Rows are points. The points of each table are mixes of a few directions, plus a little noise. How many directions does each table use, and how many do they share? Where both have some left over, give the other angles between the two spaces (their principal angles), to ten degrees, smallest first.

First, 7 rows:
[[-11 -43]
 [  4  15]
 [ -2 -10]
 [  3  12]
 [ 14  57]
 [-12 -47]
 [  4  16]]
Second, 5 rows:
[[ -9 -36]
 [  3  15]
 [ -4 -18]
 [ 15  60]
 [ -5 -21]]
Directions: first 1, second 1, shared 1

First, 7 rows:
[[-19   8  38]
 [ -7   3  14]
 [ 11  -5 -22]
 [-25  10  49]
 [ 23 -10 -47]
 [ 21  -8 -42]
 [ -5   3  10]]
Second (4 x 3):
[[-14   6  29]
 [ 30 -12 -60]
 [ -5   2  10]
 [-10   4  21]]
Directions: first 1, second 1, shared 1

First, 8 rows:
[[-21  22 -22 -22]
 [-31 -31   4  30]
 [ 49  23   8 -22]
 [ -4  18 -12 -18]
 [-19 -43  16  42]
 [ 56  34   5 -33]
 [-37 -60  18  58]
 [  8  36 -17 -35]]
Second:
[[  9 -33  23  33]
 [ -5  17 -12 -18]
 [  7 -28  20  28]
 [-15  55 -39 -55]
 [ -9  37 -25 -36]
 [ 13 -48  33  48]]
Directions: first 2, second 1, shared 1

First, 8 rows:
[[  6   0  -1  -5   4   6]
 [-31   1   7  25 -25 -33]
 [-18   0   4  14 -15 -19]
 [-14   0   3  12 -12 -15]
 [-32   1   7  26 -26 -34]
 [ 28  -1  -6 -23  23  29]
 [ 56  -1 -13 -45  45  60]
 [  6   0  -1  -5   5   6]]
Second, 7 rows:
[[-14 -14  18 -10  -1  11]
 [ 43  40  -2  29 -10   5]
 [-17   9  15  21 -11  19]
 [-46 -54 -18 -46  22 -21]
 [ 15  -3  11 -11  -1   0]
 [  2   0  -3   5 -13 -41]
 [ 18  22 -21  12  13  27]]
Directions: first 1, second 4, shared 1

First, 7 rows:
[[  6  -1 -29  -9 -21  14  -4 -60  34]
 [  4   9   8  -2 -24 -20  28  18  -4]
 [-10   0   6 -13  33  -6 -33  42 -39]
 [ -8  -6  11  12  36   8 -17  25 -20]
 [  7  -1  29 -14 -29 -15  18   8  12]
 [ -4  -7  13  17  22  10  -4  10  -4]
 [  4   6 -37   9 -17   9  12 -43  20]]
Second (7 x 9):
[[  4  32 -45 -21  49  14   4  11 -50]
 [ 23  -2  13  11  31   2 -23  -5   3]
 [-28  -6  -3  -3 -38  -2  10  19  25]
 [-13  -1  -5  -9 -28  -4  24  -9 -12]
 [  2  -9  13   3 -18  -6  10 -18  -1]
 [-19   0  -9  -8 -25  -1  16   7   2]
 [ 31 -15  37  27  30  -2 -42  -5  32]]
Directions: first 4, second 3, shared 0; angles 30, 40, 80

First (9 x 11):
[[-14  14 -13  14  10 -27  29   6 -25   7   3]
 [  0  -9  16  -7 -26  42 -27  17  60 -34  -7]
 [ 31 -23  18 -27  -2  28 -43 -27  11  10  -1]
 [ -7   7  -7   7   6 -15  15   2 -15   5   2]
 [-19  17 -15  18   9 -30  34  11 -25   5   3]
 [-10   7  -5   8  -1  -7  12  10   0  -5   0]
 [  4  -1  -2  -2   6  -6   1  -7 -13   9   1]
 [  9  -5   2  -7   5   0  -7 -11  -9  10   1]
 [  5  -6   7  -6  -7  15 -14  -1  16  -6  -2]]
Second, 10 rows:
[[ -3  16 -12  -3  -8  -1   7   6   0  -1  -7]
 [ 23  -8  22 -16  27   7 -12  -6 -11 -24  23]
 [-25  12 -26  18 -30  -7  16   6  10  22 -27]
 [ -2 -21   7  21   8   5   4 -17 -11  -9  -8]
 [  4  16 -10  -2   0   4   9   1 -10 -17  -6]
 [-11 -10   0   8  -8  -5  -2   0   9  19  -4]
 [-12 -19   6  11  -7  -6  -6  -3  12  24  -1]
 [ 33  13  18 -39  28   6 -16   8  -8 -29  35]
 [ -8   8 -19  26  -6   8  25 -13 -20 -23 -30]
 [  0  -4  12 -25  -5 -12 -24  18  28  37  26]]
Directions: first 2, second 3, shared 0; angles 50, 80

First:
[[  0   1  -4  11 -21  -5  -6   8   9   1   9 -15]
 [ 30 -49  16  24 -32 -12  -7  13  17  32 -19 -13]
 [  5  10  -3  -3 -16  -4  12   7 -20   7  -6  -2]
 [ -2  20  -3 -20   8   0 -14   6 -11  -7  14   4]
 [ -8   5   0 -10  28   9   7 -15   3 -13  -1  15]
 [-13  -9   1   5  26  11  13 -22  24 -16  -4  10]
 [  1  10  -2  -3  -8  -3  -8  13 -25  10   2  -3]
 [  6  -4   2  -8   4   1  18 -16  26 -14  -3   7]
 [-17  17  -7   2  10   5 -14   8 -24   0   9  -2]]
Second (11 x 12):
[[ 22 -32   4  22   5  11   2  15 -40  10   0  19]
 [ 32 -48   5  33   7  16   3  22 -60  14   0  28]
 [-11  16  -2 -11  -3  -6  -1  -8  20  -5   0  -9]
 [-13  20  -2 -13  -3  -7  -1  -9  25  -6   0 -12]
 [ -3   5  -1  -4  -1  -2  -1  -2   7  -2   0  -3]
 [ 13 -18   2  13   3   6   1   9 -22   5   0  10]
 [-22  33  -3 -23  -5 -11  -2 -15  41  -9   0 -19]
 [ -8  12  -1  -9  -2  -4  -1  -5  15  -4   0  -7]
 [ -2   3   0  -2   0  -1   0  -2   4  -1   0  -2]
 [ -2   3   0  -2   0  -1   0  -1   3  -1  -1  -1]
 [ -4   7  -1  -5  -1  -2   0  -3   9  -2   0  -4]]
Directions: first 5, second 1, shared 0; angles 40

First:
[[  3  -4   0   8   2  -5   0   2   1   8   8   0  -1  -7]
 [ -9  15   3 -14  -7  21   3 -10   3 -23 -30   0   4  23]
 [  6 -10 -11 -16   9 -36 -12  25 -15   9  41  -3  -5 -21]
 [  3  -4  15  45  -4  27  13 -26  21  20 -22   5   2   0]
 [  9 -14  -1  17   6 -18  -2   8  -2  23  27   0  -4 -22]
 [  5  -8   8  33   0   8   7 -11  12  21  -1   4   0  -9]
 [ -2   3  -8 -25   2 -15  -7  14 -11 -11  11  -3  -1   0]
 [-16  24  -5 -47  -8  19  -2  -2  -7 -46 -35  -2   4  36]]
Second, 9 rows:
[[-16   0 -12 -10  -5   5 -30  -5   1  -4   0  12  11   3]
 [ 32  23  17  34  36  -1  60  14   1   6   5 -21   8 -10]
 [-15  -2 -13   2  -3   3 -28  -7  10  10  -5   1   9   1]
 [-20   1 -13 -26 -11  -7 -25  -4 -11 -18   1  26  -1   3]
 [ -3 -15   1 -20 -16  30 -27   2  -4 -24  21   9  20  12]
 [ 11  -1  10  -4   0   8  15   7  -8 -15  12   0   3   2]
 [ 21  -8  16  17   0 -10  37   1   4  19  -8 -23 -25  -5]
 [-13 -20  -3 -19 -27 -11 -21 -10  -3   2  -9   7 -25   4]
 [  3  19  -4  29  26 -19  21   1  11  25 -15 -11  -1 -11]]
Directions: first 2, second 4, shared 0; angles 40, 80

First:
[[ 10  19  12  15  10   7   5  23   6  -8   3 -14  -8  -1   0  -2  18  20
    0  23]
 [  6 -20   5  -5   9  -5 -11  -6 -12   2  -4  14 -13   7  -7   0 -16  -1
   -6  -4]
 [  7  -1  16  -2  13   2  -9  10  -5   6  -2   8 -23  10  -3  -5  -8   7
   -5   7]
 [  2  13  16  -2   8   6  -4  14   3  10   0   2 -20   9   3  -7  -3   4
    0   7]
 [ -9 -14 -25  -3 -18  -8   7 -24  -1  -9   1  -2  31 -13   0   9   2 -14
    3 -17]
 [  1 -19   2  -9   4  -5 -10 -10 -11   5  -4  15 -10   6  -4   0 -17  -6
   -5 -10]
 [-14 -15 -18 -14 -17  -7   0 -26  -2   6  -1   9  19  -4   3   3 -13 -23
    3 -26]
 [ -2  19   6   2   0   6   4  12   9   5   3  -7  -4   2   5  -4   7   2
    3   6]
 [  3  51  10  22   1  15  18  36  24  -7   8 -33   4  -7   9  -4  38  22
    9  32]
 [ -2 -32 -23  -4 -11 -12  -1 -29 -11 -12  -3   7  24 -10  -6  11  -8 -11
   -2 -19]]
Second, 11 rows:
[[  4  15  21  -3  12   7  -6  19   3  13   0   4 -28  13   3 -10  -4   6
   -2  10]
 [  2   5   8  -1   4   2  -2   7   1   5   0   1 -10   5   1  -3  -2   2
   -1   4]
 [  3  14  20  -2  11   6  -6  17   3  13   0   4 -25  12   2  -9  -4   6
   -2   9]
 [ -4 -17 -24   3 -14  -8   7 -21  -3 -15   0  -4  31 -15  -3  11   5  -7
    2 -12]
 [ -4 -16 -23   3 -13  -8   6 -20  -3 -14   0  -4  29 -14  -3  10   5  -7
    1 -11]
 [  6  23  33  -4  19  11  -9  29   4  20   0   6 -42  19   4 -15  -7  10
   -3  16]
 [ -2 -10 -14   2  -8  -4   4 -13  -2  -9   0  -3  19  -9  -2   6   3  -4
    1  -7]
 [  0   0   0   0   0   0   0   0   0   0   0   0   0   0   0   0   0   0
    0   0]
 [  0   1   1   0   1   0   0   1   0   1   0   0  -2   1   0  -1   0   0
    0   1]
 [  4  17  25  -3  15   8  -7  22   3  15   0   5 -33  15   3 -12  -6   7
   -2  12]
 [ -8 -32 -47   5 -27 -16  13 -41  -6 -29   1  -8  60 -28  -5  21  10 -14
    3 -22]]
Directions: first 3, second 1, shared 1
